Every row gives one point. The window is the flat piece filled in between its corners: a triangle in 3 columns, a solid with four corners in 4, and so on. A path goes straight from each point to the next, and from the last back to the first. List the points from which the path goes on through the window.
In the rows, zero is written as 128.

Window (4 x 4):
[[112 109 146 138]
 [121 142 220 113]
 [ 48 124  84 114]
 [162 137  66 120]]
Path:
(1): [141 102  89  79]
(2): [ 98 104  54  81]
(3): [ 99 130  57 144]
(4): [139 180  72 147]
(5): [165  98  85  96]
(6): [145  97 113  66]
(7): [115 151 145 126]
(8): [112 152  84 182]
(9): [122  94  68  94]
(10): [101  96 189  75]
(11): [ 69 166 186 169]
(12): [164 175  64 170]
Through the window after points: 4, 12

Window (6 x 6):
[[145 127  97 114 159 110]
 [ 86 126 126 167 101 148]
 [123 105 118  93  95 122]
 [117 155 152  90 107 125]
 [138  92 142 105 249 134]
 [149 118 128 155  81 137]]
Path:
(1): [134 116 121 123 137 156]
(2): [146 106 142 140 135 108]
(3): [115 107 162 138 112  88]
(4): [109 128 132 128 117 156]
(5): [135 145 124  83 168 184]
(6): [146 107 131 109 148 105]
(7): [109 115 143 146  89 102]
(8): [121 121 124 118  98 160]
(9): [155  98 115  89 233 172]
(10): [112  98 169 133 213  83]
(11): [134 108 120 145 154 115]
(12): [148 110 104 102 149 158]
(13): [141 135 135  97 112 166]
(14): [106 125 150 127 114  97]
(15): [121 126 151 133 118 103]
(16): [117 120 127 103 133 157]
Through the window after points: 1, 9

Window (8 x 8):
[[113 138  97  47 242 165 102 148]
 [100  77 109  63 139 174 112 159]
 [ 58 118 146 173 116  36 186 155]
 [105 160 105  72 168 187 149  91]
 [108 154 106 168  82  54 123 170]
 [161 118 163  37 178 160 119  97]
 [ 59 136 175 131 135 117  95 120]
 [ 39 144 144 103  47  11 136 153]]
Path:
(1): [128 164 203  78 153 179 156 134]
(2): [129  98 116  60 160 102 105 105]
(3): [ 83  97  61 135 108  86 123  74]
(4): [110 156 175  84 155 133 140 160]
(5): [ 97 133 143 109 151 129 140 167]
(6): [ 77 114 113 110 153  89 130 130]
(7): [ 63 108 118  88  91  58 108 129]
(8): [ 71 143 151 106  97  94 156 174]
(9): [ 82 167 156  63 144 155 153 212]
(10): [100 128  96  84 171 112 110  92]
(11): [106 107 125 133 118  85 109 102]
(12): [ 79 175 173 102  92 113 180 199]
Through the window after points: 1, 3, 5, 7, 9

Window (9 x 9):
[[ 94 104 137  61 139 189 101 115 153]
 [168 185 113 109 166 110 131 183  77]
 [110 107 175 107 167 178  54 149 177]
 [ 82 122 207  79  98 152  86 120 180]
 [163 207  79 168 131 135 114 133  91]
 [ 87 131  97 148  78 134 148 249 102]
 [ 77 113 160 113 140 148 142 131 212]
 [138 118 130 172 110 142 168 198  59]
 [205 149  71 136 137  83  99 133  96]]
Path:
(1): [182 150 117  99 121 143 137 144 177]
(2): [101 126 125 141 148 110 102 144 111]
(3): [ 73 101 123 144 125 101 139 141 103]
(4): [180 130 188  92 110 209 112 210 135]
(5): [124 129 148  97 109 181 117 142 170]
(6): [ 72 102 143 125 135 136 111 150 128]
(7): [ 73 140 137  93 175 122 111 146  76]
(8): [218 164 117 145 104 142 137 198 139]
Through the window after points: 1, 7

Window (11 x 11):
[[133 159 164  52 156 103 148 102 134 146  68]
 [190  69 120 110  63  91 184  68 194 131 127]
 [119  48 118 127 144 150 124  82 179 169 156]
 [ 34 168 227  85  97 120 221 148 169 145 140]
 [200 192 131  74 138 133  77  80  69 248 130]
 [190 172 153 101 166  66 182 136 109 180 113]
 [109 147 127 106 166 168 188  69 132  98 207]
 [ 69  99 140 189 119 216 109 181  63 129 187]
 [122  72 117  90  67  25  85 118 193 172 106]
 [225 156 178 179 182 108  84 163 138 112 121]
 [ 77 167 178 150 149 107 171  92 140 132 107]]
Path:
(1): [171 186 132  92 157 104 161 141 147 182 118]
(2): [118 107 105 140 116 154 128 123 179 143 123]
(3): [111  76 193 106 168 105 138  79  91 177 185]
(4): [145 118 191 114 129  84 119  99  88 118 160]
(5): [121 163 119 171 159 156 139 159 195 163  80]
(6): [151 166 104 118 138 157 171 159 232 165 123]
(7): [ 99 105 183 112 128  90 130  71  81 133 115]
(8): [113  70 208  82 156  78 150  87 106 132 131]
(9): [148 145 115 166 119 140 141 153 178 127 136]
(10): [108 168  78 146 112 155 135 167 175 185 127]
(11): [151  90 198  90 135 103 132  88  98 134 152]
(12): [158 138 164 102 138  99 132  87  86 175 120]
Through the window after points: 2, 4, 6, 12

Window (12 x 12):
[[124  99 148 126  78 105  74  87 126 159 165 112]
 [128 145 159 114 149 167 158 111 131 175 168 135]
 [178 167 117  67 134 137  88  97 141 155 133 144]
 [152  99 105 187 187 192 175 215 141 181  67 158]
 [117  95  89 112 151 147 203 161 109 131 126 111]
 [ 96 116 175 108 128  92 143  69 121  92 111 151]
 [183 157 120 156 163 167  79 136  97 160 150  99]
 [150 106 183  86 147 249 151 148 118  97 127 147]
 [133 116 155  91 149  86  86 151 124 145 152  98]
 [ 93  81 132  48 145 104 178 105  41 159 140 141]
 [ 71 161  68 119 225 195 103  75 178 163  64 160]
 [121 171 110 165 103 146 152 223 105 201  93 116]]
Path:
(1): [131 118 142 105 138 139 150 123 120 150 109 115]
(2): [112 125 113 136 174 105  99 150 127 109 159 176]
(3): [ 78 137 125  96 143 134 125 164 127 135 144 173]
(4): [181 105 151 125 135 146 163 106 112 167  92  82]
(5): [137 136 159  99 123 144 179 138 105 186  71  88]
(6): [123 138 110 140 149 156 130 155 119 154 164 147]
(7): [117 134 105 107 139 146 145 153  95 139 137 148]
(8): [123  99 187 111 124 127 174 135 101 211  77  84]
Through the window after points: 1, 5, 7

Window (12 x 12):
[[162 111 146 122 139 139 127 130  81 152  95  93]
 [141 131  80 232  79  73 172 122 128 141 134 249]
 [161 136 176  96 148 131 170 152 117 137 133 127]
 [142 151 105 172 123 149 151 113 152 128 111 186]
 [157 171 153 117 153  80 173 133 113 120  66 102]
 [199 143 136 102 115 124 112 125 122 121 126 147]
 [176 180 225 142 109 128 176  93 133 107 106 103]
 [160 150 138 117 109 131 126 148 139 173 126  87]
 [178 114 146 135 151 137  92 168 138 117 145  96]
 [104  98  57  88 120 106 142  73 114  80 156  48]
 [103 143 143  74 173  74 107  49 113 100 151  89]
 [200 159 123 135 158 150 125 155  96 151 154 100]]
Path:
(1): [167 132 136 143 132 120 155 100 144 120 120 127]
(2): [122 159 153 110 108 109 146 121 105 112 121 119]
(3): [106 166 139 108 112 113 139 172 102 110 112 126]
(4): [198 112 158 150 153 124 166  89 142 152 145 124]
(5): [179 126 129 149 129 118 157 110 135 148 140 134]
(6): [107 170 124 138 107 109 141 154 115 112  95 156]
(7): [113 167 103 127 105 103 127 149  65 116 138 146]
(8): [191 120 143 152 153 116 145  96 164 146 136 125]
Through the window after points: 5, 7

Window (14 x 14):
[[ 85  91 145 107 116 217 141 172 125  88 107 147 126 128]
 [130 118 202  25 108 123 191 150 148 119 125 136 109 115]
 [108 137  77 157 172 150 135 146 129 165 110 116  85 142]
 [158 143  72 135 126 148 114 114 130  97 112 149 119  79]
 [126 119 124 138 154 101 152 121   7 123  88 132 100 104]
 [169 162 102 188 178  87 128 158  59  92 108 241 183 147]
 [175 132 129 156 155 103 146 104 127 113 118  42 179  72]
 [162 150 212 227 104 113 109 111  79 137 142 109 192 161]
 [123 107 137 186 100 160 139 150 101 149 173 149 165 114]
 [ 79 101 150 124 152 199 164  97 107  92 148 184 117 175]
 [ 81 113  93 124 101  87  99 157 163 143  89 106 182 131]
 [119  80  66  77 134 125  92 173  62 180  60 167 155 148]
 [ 84 148 144 114 131 163 172 122  61 178  88 133 134 139]
 [181 161 130  93 125 109 236 125  96  77 121 143  98 153]]
Path:
(1): [128 151  76  99 155 139  81 154  66 143 159 138 135 108]
(2): [110 137 139 114 137 139 137 145 105 128 132 134 145 138]
(3): [134 115 123 148 130 150 147 126 135 128 109 150 129 136]
(4): [182  92 134 156 135 148 161 128  95 161  67 147 158 132]
(5): [ 86 189 107 143 135  85 109 160  89  89 163 135 127 124]
(6): [117 158 106 100 138 121 147 134  73 129 134 112 148 141]
(7): [195  90 131 194 112 109 140 150 142 127  49 173 123  87]
(8): [128 122 117 154 127 133 149 127 127 114  92 141 131 123]
Through the window after points: 8

Window (14 x 14):
[[127  93 188  75 137 122 117 102 134  70 114 139 170 183]
 [198  66  94 115 149  98 130 123  47 141 161 182 156 135]
 [123 162 101 110 152 164 144 133 113 138 145 129 153 104]
 [ 98 156  83 126 124  94 154 138 171 147 116 139 130 139]
 [182  80 106 114 154 107  99 143  94  99  84 138 172 116]
 [206 100 101 115 109 143 134 158  83 165  91 169 109 134]
 [126 134  93 135 105 132  74 183 126 152 140 157 117 127]
 [173 113 139  98  90  88 128 173  93 114 130 125 130 101]
 [118  70 157 101 152 133 122  34 157  21 133  83 125 166]
 [146 133 189 136 161 116 127  74 167  21 133 143 141 143]
 [152  63 133  84 164 105 119 182 100 139 107 168  90 112]
 [121 182  89 107 146 134 116 110 249 213 171 108 137 112]
 [103 128 115 164 150 156 158 130 230 177 171  92 158 135]
 [127  94 203 134 138  99 107  52  91  78 100 131 148 123]]
Path:
(1): [148 114 107  82  84 124 125 122 145  78 127 186 136  99]
(2): [123 102 118 106 100 130 146 129 133  97 106 163 157  81]
(3): [159 125 118 115 147 100 105 146 115 163 144 112 120 161]
(4): [161  96 124 130 162 101 118 140 109 119  96 115 147 142]
(5): [157 106  91  86 105 134 104 127 122 104 135 189 166  94]
(6): [133 107 126 104 107 146 123 112 161  51 149 165 158  98]
(7): [163 118 168 139 192  91 125  93 115 134 107 102 108 189]
(8): [162 131 145 127 165 104 123 117 112 124 153 119 125 164]
(9): [122 103 111 120 123 140 131 113 159 113 112 149 150  85]
(10): [123 104 153 105 118 130 100 115 135 101  91 164 166  96]
(11): [175 109 132 145 160  99 143 113  87 138 163  97  91 202]
(12): [173  95 137 127 141  98 119 105  74 115 135 138 129 146]
(13): [149  89 127 111 141 122 126 111 114 119 125 164 163 116]
(14): [119 104 138 111 124 122 112 112 165 103 122 139 147 113]
(15): [153 153 130 131 143 118 124 143 126 111 134 123 115 155]
(16): [150 111 127 115 152 113 112 136  93 134 114 129 125 144]
Through the window after points: 4, 6, 10, 12

Window (14 x 14):
[[164 102 160  99 213 153 164  95 199 158 100  63 121 189]
 [ 12 130 111 127 101  87 108 120 144 152 125 185 172 137]
 [166  70 150 149  90 161  88 125  92 145 146  99 127 126]
 [184 136 117 175 216 114 122 127 204 132 150 156 133 156]
 [167  88  85  77 134 107 181 185  63 164  99 160 176 147]
 [186 101 175 134 144  76 116  86 167 126 157 149 106 173]
 [119 106  99 131 119 174 138 107  82 186 154 215 109 132]
 [131 154 107  79  91  78 172 101 158 117  55  76 140 117]
 [146 114 125 142 123 201 133  64  84 130 163 220 181 157]
 [184 117  65  29 153 125 108  71 116  99 129 196 124 159]
 [153  91 189 189 102 131 107 200 109  38 219 150 100 183]
 [ 91  46 131  35 108 146 210 114  88  43 198  80 165 109]
 [126 105 128 125 205  85 182 126  86 109 121 105 144 167]
 [114  60  77 134 113 165 141  91 137 203 170 103 127 197]]
Path:
(1): [136  57  90 135 117  87 131 102 113 111  85 152 113 160]
(2): [131  26  68 138 101 188 216 109 157 161  73 190 140 159]
(3): [141 178 160 107 154 113  70 111  56 134 217 144 135 142]
(4): [121 167 109 153 126 118 125  90  82 189 188 154 147 168]
(5): [148  36 128  97 132 170 148 125 137 120 108 201  94 123]
(6): [147  69 135 155 104 128 134 113 133 116  92 142 138 171]
(7): [111 167  89  55 156 110 135 105 105 129 227 167 142 119]
(8): [130 163 159  82 166 141 154 138 146 147 188 107 148 143]
Through the window after points: 2, 4
